Each row of a before or after table is a point. The points were changed in one or more steps. Then noise was added and the rows were shuffled. The steps act on columns, c1 being the first. What was done? A step turns or swaps two columns, mirrors them in a line or flattens them onto one, adds a multiple of one to another, or multiplies or shifts one. Angles are multiples of 10 degrees, from the lower column toward the higher: turns from -170 to 170, lines from 10 to 170 but not 90. Use the fewest steps. Two steps may share a column if one is a turn and the other turns, adds or multiplies; they go together, in the order done. Otherwise the lowest column goes first.

Before (11 x 3)
[[ 13   6   2]
 [ 29  34  -4]
 [  9   7 -15]
 [-12 -33 -20]
 [ 10  -5  64]
 [  2   8 -28]
 [  1  -3 -66]
 [  0   2  51]
 [-42   9 -49]
 [ 95 -33 -38]
 [ 11 -56   3]]
After (11 x 3)
[[ -1 -42 -28]
 [ 92  28 -21]
 [-46  39  46]
 [ 12 -44 -45]
 [-16  38 -10]
 [  1  50  44]
 [ 29 -27  24]
 [ 14  -4  -5]
 [ 14  27 -45]
 [ 13   3  16]
 [  4  13  26]]
Steps: add 0.3 times c1 to c3; turn c2 and c3 by 130 degrees

Before (10 x 9)
[[  7 -18  -4 -38   4  -1  15 -23   1]
 [-13  12  -8 -11 -24 -16 -25  15  -3]
 [  3   1  15 -10  -3  25  -5   1 -12]
 [-33  21  30   3  24  21   3  -4  28]
 [ -5  33  -4 -10   1 -14 -17 -16  15]
 [ -8   6 -22 -17   7 -21 -38 -18  23]
 [-10  -3  10 -16  18  -7   1 -28 -25]
 [  8   2 -21   9  -1 -22   2  15  17]
 [ -2   2  23 -31  12  -1 -17  -4  -5]
 [  9  -6  24  17 -20 -22  12 -29 -19]]
After (10 x 9)
[[  8   2 -23   7  -2 -21   5  16  16]
 [-14  12  -9 -10 -24 -17 -64  15  -1]
 [  8  -8  23  17 -20 -20  31 -31 -20]
 [ -7   5 -22 -19   5 -23 -95 -16  23]
 [ -4  32  -4  -9   1 -16 -42 -15  16]
 [-35  22  30   3  24  19  11  -7  29]
 [ -2   4  22 -32  11   2 -44  -8  -5]
 [  3   1  18 -10  -4  25 -11   0  -9]
 [-11  -5  10 -19  16  -7   5 -27 -23]
 [  7 -18  -2 -36   4  -2  39 -23   1]]
Steps: multiply c7 by 2.5

Before (10 x 18)
[[ -1   7 -17  33  -8   2  -6  15  16   2  16   0   7  10  10  -5   2 -14]
 [ 20   2  -6   7   2  14   4  35   2 -41  -7   5  -4 -13  36   8  -4 -17]
 [  6  -4   8 -13  -9  -3   6 -19  -9 -10  17   3  16  20  -4  22  10  -4]
 [-15  -9  -1  -3   8 -12  -9  12 -34 -14 -11   9 -24  21  14  19  10 -20]
 [  6  15  14  24 -22  19  -3  -3   0  -1   0  -6  12  18  -4   8 -20  24]
 [-17 -19  32  15 -17  23   8   6 -15   2   0  -1  -6  12 -15 -12  12  14]
 [  3 -22 -20  -3 -16  15  15   6 -15 -21   1  17  29   2   5   2  11  20]
 [-14   3   3  15  17 -11   9  17  15  -2 -22   6   8   2 -13  20  19  27]
 [ 27 -18   2   1   4  -3  -3 -15   6   1   8  -2 -12  15  26   4  18  14]
 [ -6 -38  -4   0  -8  -8  12  -7  -3   1  -7 -12  14  10   1   2   1   8]]
After (10 x 18)
[[ -2  10 -61   2 -14  16  15  -7 -16 -21  -3  17 -35   1   4   2  11  19]
 [-13  -2 -18   0   2  15   4 -38   2 -41  10   5   4 -13  35   9  -5 -17]
 [ -7 -19  43 -16   0  19  -3   1 -22  -2  17  -6  -6  19  12   8 -20  24]
 [-30  21   6  -6   5  -4  -3  10   3   1  -5  -2   4  15  32   4  18  13]
 [ 16  17  -3  11 -34 -11  -9 -10   8 -14   5   8  19  21   4  19  11 -20]
 [  4  31 -12   5  -3  -8  13   8  -9   1   5 -11 -26  10  -5   2   2   8]
 [ 17  20  97  -9 -15  23   9  -3 -18   2  11  -1  -1  12  -5 -12  11  14]
 [-10  -3  23  -4  -9  -3   5  18  -8 -10 -20   2 -16  20   1  22  10  -4]
 [  4  -9 -51 -33  15   2  -5 -14  -8   2  16   0  -4  10  44  -3   2 -14]
 [ 17  -5   8   6  15 -11   9 -14  17  -3  25   7  -7   2 -19  20  19  27]]
Steps: turn c1 and c8 by -170 degrees; turn c2 and c13 by 160 degrees; multiply c3 by 3; turn c4 and c11 by 130 degrees; add -1 times c4 to c15; swap c5 and c9

Before (9 x 32)
[[-13 -14   1   1  82 -29  13  15 -15  -3  -4  -7 -17   7  -1   2  -9  -5
  -10  -9  -3  -3 -10  13   1  -2 -24  -6 -14  10  -6 -15]
 [ -2  -3 -10   6  -3  33   9 -10  -1  -5 -24  -6 -22   7  -5  -3 -11  21
    6   5 -10  -1   5  -9   6   5   1  -8   0 -15   0 -15]
 [ -5 -24   7  -8   0 -12  17 -12  -4 -16   3  -5 -27  -3  20  95  -9  -7
   -9   6   7  17  40  13  -2  10   5  -6 -16  11  -9 -16]
 [ -5 -19  -3 -11  -3 -23  -8  -3   4  -5 -11 -13   8 -10  -5  -1  15   5
  -14  11 -17   4   0   9 -22   5 -16  -4  30   9  -5 -18]
 [ 32   5 -33  33  -8 -22   2  -6 -16 -19  -6  -8 -25   0   0  -8  -8  -8
   -3 -10 -13  11  -5   9  -5   7 -12  -7   9  15  -9 -17]
 [-10 -10   5  -7  -7 -21 -16 -11 -12  -4  -5  -5  10 -24  30  -3  -8  33
   14   7 -18  -4  -6  12  -3   4   2  -4 -14  18 -10 -19]
 [-11 -17 -17 -10  -2  -6  11  16  -5  -8   0  -7   6   9  21  -9  22  -2
   10  -2  17  13  -8   9   1   0   0  -6  -3 -33   9  15]
 [-13 -11   8  -7  -9 -18  15   2   1  -4  -6   0  -5   2  -1  -7  -1  -4
  -11  10 -15  -5  -6  13   4   8   7  58  11  14 -13 -17]
 [ 17   8   6  -9  11 -25  -2  13   5 -12 -12 -14   7 -17   2   6   4  -4
  -10   5 -13   8 -11  11  -9  -4   6  13  18  22  10 -13]]
After (9 x 32)
[[-11  11 -18 -10  -2 -14  11  16   2  10   1  10  -3   9  17  -8  23  -1
   -6  -3  17  13  -9   9   1  -1   6  -6  14 -35   9  15]
 [ -9  16   4  -9  -9 -32 -16 -11 -20   9  -6  15  -4 -24  20  -3  -7  27
   -5   7 -17  -5  -7  12  -3   4   9  -3   2  19  -9 -18]
 [ 31 -10 -34  34  -8 -20   2  -5   9  27  -6  -3  20   0  -7  -8  -8  -2
   -9 -10 -13  10  -5   8  -4   7 -20  -6   0  15  -8 -17]
 [ -1   1 -10   7  -1  34   8 -10 -18   6 -24   6   8   7   7  -3 -11  12
   -6   6 -10  -2   4  -8   6   5 -21  -8   4 -15   1 -15]
 [ -5  25   6  -8  -1 -17  17 -13   3  16   3 -10   5  -3  15  95  -9  -8
   -3   7   6  17  40  13  -3  11 -27  -7  13  11 -10 -16]
 [ 17 -20   6  -9  11 -24  -2  14  -3   9 -12 -10  -9 -19  -7   8   4 -10
  -14   4 -13   8 -10  10  -9  -4   4  13   2  22  10 -15]
 [ -6 -17  -4 -11  -2 -20  -8  -2  -7   3 -12 -15  12 -10 -13  -1  16  -2
  -13  11 -18   4   0   9 -22   4  13  -4  32   9  -5 -18]
 [-14  18   0   1  81 -27  12  16  12  10  -4 -11  28   8 -11   2  -8   6
   -7  -8  -4  -4 -10  13   2  -1  -8  -5   6  10  -5 -16]
 [-13  -5   7  -6 -11 -16  14   2   1   3  -7 -10  -4   3  -8  -7  -1  -5
    0   8 -15  -6  -6  14   3   8  -5  58  15  14 -13 -17]]
Steps: mirror c2 and c29 in the line at 120 degrees; turn c6 and c15 by 20 degrees; turn c9 and c10 by -150 degrees; turn c9 and c18 by 50 degrees; swap c12 and c19; turn c13 and c27 by 110 degrees
